Each row is a point. Each copy is the shape, with its points in the same order, turned, moved and blurred by noise. Say if it was mirrored as well.

Shape (6 x 2):
[[  6  -8]
 [ 34 -14]
 [-30  14]
 [ 34  29]
 [-27  -5]
 [  7 -36]]
Copy 1 (6 x 2):
[[  4  18]
 [ 23  40]
 [-32  -2]
 [-13  60]
 [-14 -10]
 [ 30   5]]
Copy 1 is: only turned
Copy 2 (6 x 2):
[[-12  16]
 [-37  33]
 [  8 -22]
 [-50  -4]
 [ 19   2]
 [ -1  45]]
Copy 2 is: only turned
Copy 3 (6 x 2):
[[ 19  -3]
 [ 48  23]
 [-19  -5]
 [ 16  49]
 [ -2 -20]
 [ 45 -15]]
Copy 3 is: only turned

Shape (9 x 4):
[[-23  11  18 -15]
 [  6  45  34 -24]
 [-34 -55   0 -12]
 [ -3  10 -11 -29]
 [ 25 -49 -14  18]
 [-26   2  30 -25]
 [-50 -37   6 -19]
 [ 37 -43 -26  28]
 [ -4  -1  -6  28]]
Copy 1 (9 x 4):
[[  6  26  27  -1]
 [ 46  24  49  17]
 [-45  -1   3 -30]
 [ 31   7   6 -18]
 [-23 -35 -22  15]
 [  0  22  40 -12]
 [-32  17  15 -39]
 [-16 -40 -39  29]
 [-10  13 -16  26]]
Copy 1 is: only turned
Copy 2 (9 x 4):
[[ 35 -15  -4   6]
 [ 42  -3   9  47]
 [ -2 -21 -42 -45]
 [ 29  17 -11  -4]
 [-47   9  -1 -35]
 [ 33 -25 -23   6]
 [ 24 -30 -44 -39]
 [-51  18   9 -36]
 [  2 -13  21 -24]]
Copy 2 is: only turned

Shape (11 x 6):
[[-10 -10   2 -14  -6  16]
 [ 15  18  -2   4  28  39]
 [ -9   9  23 -14 -14  34]
 [-21  10 -21  14  32  -6]
 [-19  22 -13 -35 -16 -26]
 [ 38  -2   5  28  -5  12]
 [-24   0  -5  27  10 -11]
 [ 21  -8 -38  20  35  10]
 [-25 -11 -14  19 -27  23]
 [ 16  -3  19 -34 -26  -4]
 [ 28 -34   1  -7  15 -17]]
Copy 1 (11 x 6):
[[-13  -9  19   3  -4 -22]
 [ 15 -35  19  18  24   3]
 [  6  -4   6  12   9 -44]
 [  2 -47   9  -1 -33  16]
 [-31  -6 -32  -5 -23  -3]
 [ 22  -2  29 -23  24   7]
 [ 14 -26  20 -14 -37   1]
 [ -5 -46  39 -11   6  37]
 [ -7 -27  30 -32 -10 -39]
 [-19  28  -7  -1  10 -15]
 [-17  16  36   3  -1  26]]
Copy 1 is: mirrored
Copy 2 (11 x 6):
[[-15  -5  26 -19  -5  -8]
 [ 13  10  46   8 -23 -28]
 [-10  13  29 -34 -24   3]
 [ -5  -6  -1  15   3 -45]
 [-57  20  -5   0   2  -5]
 [ 28   8  32  14  16  11]
 [  6 -12 -13  -7  13 -24]
 [ 12 -11  41  31  21 -38]
 [  2   6  19 -41  27 -19]
 [-35  11  27  -9  -9  35]
 [-12 -31  32  25  14  18]]
Copy 2 is: mirrored
Copy 3 (11 x 6):
[[ 36  -6  -6  12   8 -13]
 [ 35 -19  13 -10 -39 -23]
 [ 33  -5 -36  -4 -16 -11]
 [ 33   0  41 -12  -6  18]
 [ 25  55  -4  -2  12  -5]
 [-11 -37   5 -17  -4 -35]
 [ 12 -13  17  -8   7  28]
 [ 19 -25  60  -2  -3 -21]
 [ 36 -20  -7 -13  33   3]
 [ -1  21 -26  15   1 -33]
 [-13 -12  22  37  -5 -17]]
Copy 3 is: mirrored
Copy 4 (11 x 6):
[[ 15 -23  20 -12  14   2]
 [ -2 -35   3  20  35  26]
 [ -4 -28  20 -29  33  11]
 [ 19 -27  -3  25 -20  24]
 [ -2 -38 -15 -23 -26 -28]
 [ -3  14 -12  18  40   9]
 [ 13  -6  -2   6 -20  29]
 [ 36 -15 -13  51  16  15]
 [ 37  -2   1 -32  13  21]
 [-14 -11  15 -25  16 -39]
 [  5  11  20  29   4 -24]]
Copy 4 is: only turned

Shape (13 x 9):
[[ 15 -32  -9 -23 -23  11  25 -17  33]
 [  8  -3  21 -19  15 -12  17 -22  27]
 [-19 -22 -14  11  22 -37   8  32 -20]
 [-18  23  18 -42  -6  -1   0  21  46]
 [ 20  31 -49  -3  13  29  17  39  17]
 [ -1  16  -7  -8  22 -22 -27  -5   1]
 [-19   0  -5   0 -28  22  -4 -13  45]
 [ 10  -4  17   6  -3 -32  21  20  34]
 [ -9   0  14   1  18  13  -7  16 -20]
 [-21  12 -48  25 -11   1   1 -15 -11]
 [ 14  13 -28  13  37   1 -28  25 -20]
 [-26  38 -19  -9   3  27   5  15  28]
 [ 36   1  10 -35 -21  -5  33  20   1]]
Copy 1 (13 x 9):
[[-49  22  28 -31   1  20 -17  27   3]
 [-27  -3  28   7 -14  21  -4  -2 -25]
 [  2   0 -12  34  19 -38 -20  15   8]
 [-37 -33  38  10  18  18  44  11   9]
 [ 39   5  24  -4  26  32  25  45  29]
 [  5 -41   6   2 -13  -4  -4  -1   3]
 [-29  -7  25 -53  26  10  13   6   3]
 [-31  -9  -4  20  30  24  -7  12 -22]
 [ -2   4 -10   4 -11 -14  21  -9   9]
 [ 21  -5   5 -40  20 -33  -7  25  -4]
 [ 43 -16 -23  12  -9   6   1  10  31]
 [ 10 -14  39 -21  29   3  44  11   9]
 [-33  12   3  13 -13  25  16  52  -4]]
Copy 1 is: only turned
Copy 2 (13 x 9):
[[ 12  -3  33 -10  45  21   8 -32  24]
 [-14 -23  16  13  29  32  -4   4  11]
 [ -8  11  -8   3 -19 -24 -37 -19 -18]
 [-42 -22  11  29  23  -5  39 -13  17]
 [ 12 -21  -4 -11 -40   1  43 -39  29]
 [-13  16   6  22 -17   9   6  21   1]
 [-23  15   8 -16  39  16  44 -16  12]
 [-29 -10  -7  11  17  14 -22 -30  24]
 [  0 -11 -12 -10  -3 -22   3  19   9]
 [ 21  35 -20 -15  -5  17  28 -17 -25]
 [  4   9  -7 -12 -53  -7   3  13  13]
 [-20 -16  -8  -3  -5  -2  60 -15   0]
 [ 20 -22   2  28  30  -4  -6 -28  46]]
Copy 2 is: mirrored

Shape (17 x 12):
[[ 28 -11 -22 -23  11 -15   4 -22  15 -15 -10 -30]
 [-16  12  25 -25   4  19  -3 -22  14  26  14  27]
 [-31  16  20 -13 -17  15 -10 -36  26 -13   1 -13]
 [ 16  -6   4  24 -10 -12  -4   6   6  -9   1  10]
 [-58   1  22  -5  27   2  -9  24  12   6   4   2]
 [ 20 -26 -31 -26 -28 -25  11 -13   1 -11   1  -8]
 [-27  19  18   0   7   0  19 -33 -14  24   1 -18]
 [-43   4   5  22  44  23 -23  14 -16  -2  25  20]
 [  7 -18 -33   1  -1   1  -7 -10   5   2 -29  -4]
 [ 27 -11 -15 -22 -29  13   6  17   1 -13 -30 -22]
 [-33  40  16  -6  20  13  27 -21  23  -4  -1   9]
 [ 21 -13  -7  -6 -14 -19 -26 -17  -6   9 -20 -15]
 [  4  27 -30 -18 -15  -4  -6  -7  -3  -5   3 -15]
 [-51   0  19   4  29   8 -21   9 -21 -16 -17  45]
 [ 27 -11  -3 -24  -4  15   1 -11  -3 -19 -13 -28]
 [-37  15   0  -6   5  38  12 -21  32  11  -7 -11]
 [ 10 -28 -18 -11 -25  10  12 -16  -3 -19  -6 -15]]
Copy 1 (17 x 12):
[[  5  22   2  -4  15  23 -12 -18  34  41 -17 -19]
 [ 11  -6 -19  29  32   1  35 -13 -10   8  17  30]
 [ 60 -12 -18   5  14  -1  29   4  12  14   4  11]
 [ -3  19   7   8  -5  12 -10   9  14 -14   6   9]
 [ 13   4 -23 -10 -16 -11   4   3 -35  21  14  51]
 [  7  42   6  16  11  16 -10 -19  12   8  -4 -36]
 [  8 -30 -32  -5   2   3  28 -21 -11   3 -25   7]
 [-12  -5 -24 -36  30  -8  -1  23 -38  -3   6  55]
 [ -5   7  12 -16  10   6 -13 -12  12  13  20 -26]
 [  5  19  45  -4 -11  21  14  -2  11  24   3 -24]
 [ 36 -37 -21  -1  15  31   9 -18 -15   9  -2  41]
 [-15  17  -6   2   1   0  17  -2  25  14   9 -32]
 [  9   5  -8  -1  11  44   6  11  -1  18  -3 -24]
 [  5  16 -22 -47   9   0  23  -8 -28 -20  30  48]
 [  9  17  25 -13  11  16  17  -5  25  30 -17 -12]
 [ 43 -41   0  -1  19  -3  11  -5 -13  32  11  20]
 [ 22  22  29  -8  13  -2  -2 -14   6   6 -13 -22]]
Copy 1 is: only turned
Copy 2 (17 x 12):
[[-33 -16  -2  22 -21   6 -32  22  -6  -2   3 -23]
 [  6 -17   2 -10  34 -25 -16 -30 -12   4  19  -2]
 [  7 -40   4  14  15 -29 -23 -14  -7  11 -39   3]
 [-19  25  13   5  18   8   2  11 -10   7 -19  -4]
 [ 38 -31  17 -29  11   5  12  -5  14  -9  -1   8]
 [-18  13  14   8 -15  13 -51   7 -31  -4 -16 -46]
 [  9 -10  29   6  -8 -22 -26 -24  25  36  13   1]
 [ 13  -9  18 -22  36   9  12 -13  46 -33   5  25]
 [-32   2  18  13 -12  10  -2 -11  -7 -14  -3 -21]
 [-13  19 -15  16 -37  -5  -1  -9 -28 -14 -15 -30]
 [ -5 -31   9 -29   5 -33 -15 -14   4  16   1  36]
 [-11   7  19  38   4   6  -3   7 -12  -1  -4 -32]
 [ -7  -2  16  23 -11  10 -33 -13 -24 -10  -7   9]
 [ 18  -7  48 -25  27 -33  21   2  19 -39   0  15]
 [-16   2 -25  16 -25  -9 -22   2   0 -10  -8 -20]
 [ -9 -38  -4 -12  -7  -6  -5 -43   6  15 -14  12]
 [-19   7   2   5 -18  -6 -32 -12  -2  -8 -30 -35]]
Copy 2 is: mirrored
Copy 3 (17 x 12):
[[-18  -2 -26 -22   7  36   9 -11  -2  -3 -32   5]
 [  2 -32  55   8   8   5 -12 -16  13  10 -18  32]
 [ 20 -40  29   1  21  33   7   9   9  35 -33   5]
 [  2   9  -2  15  -3 -13  28  -1  15  14 -20   9]
 [ 44 -20  38  -3  40  -7   9  -3  21 -11  13   7]
 [-26  -1  -5   0 -11  32  41   6 -19 -16 -31  13]
 [ 21 -38  25  21  -3  17 -18  -5  22 -14 -32 -14]
 [ 45 -22  24 -11   3 -36 -12  18  26   0  26  14]
 [ -2  -2   2 -31 -16  12  32  -2  23 -10 -32   6]
 [-14  26  16 -23  -7  29  36 -13 -10  10 -27 -20]
 [ -2 -29  35  12  35  18 -23  13  43  11 -12  -1]
 [  0 -18  -7 -11 -18   4  35 -26  -2   1 -41   4]
 [-23 -23  10 -17   4   2  13  14 -12   0 -31 -17]
 [ 27 -37  35  -5  -1 -13  24  -2  48   7  43  11]
 [ -5   5  -2 -21 -11  36   8 -14  -9  16 -21 -10]
 [ 22 -18  47 -17  23  28 -12  15  32  10 -35   5]
 [ -1   9   6  -7 -22  39  28  12  -6   4 -28   3]]
Copy 3 is: only turned
Copy 4 (17 x 12):
[[ 16  -2  25 -15 -33   2 -31 -28 -26 -17  -5  -6]
 [ 21  10  22  17  15  20  -1   3   8  31   5  40]
 [ 31 -15  34   8 -35   0   0  19  14  34 -19  12]
 [-14  14 -12  10 -22  -3   2  11 -34  11  -3  -7]
 [ 27  -5  14 -14   6  -9   0  47   5  15  42  13]
 [ -1  11  32   5 -15  -4  -7 -28 -34 -12 -12 -38]
 [ 49   1 -10 -14  -6  17  -6   7  24  18  -8   0]
 [ 17 -22 -24 -10  34 -28  -5  48 -13  18  18  30]
 [ -6  15  15 -18 -17 -31 -19 -13 -11   2 -11 -17]
 [-29   7  26 -15 -36  -6  15 -20  -8 -21  -2  -8]
 [ 15 -10  14 -25  -6  36 -28  37   7  31  -6  24]
 [ 15  20   6  -6 -30 -25   4 -33 -21   9   2  -7]
 [ -3 -26   9  -8 -14   1  -6 -26 -12  22   0 -19]
 [ 16   5  13 -34  31 -26  25  49 -26  38  15  30]
 [  2  -2  25 -16 -30  -7   1 -22 -19 -24 -15   9]
 [  3  -2  20  -9 -14   2 -24  27  38  20 -16  15]
 [ -2   3  24   2 -16  -9   2 -12 -10 -21 -32 -21]]
Copy 4 is: only turned
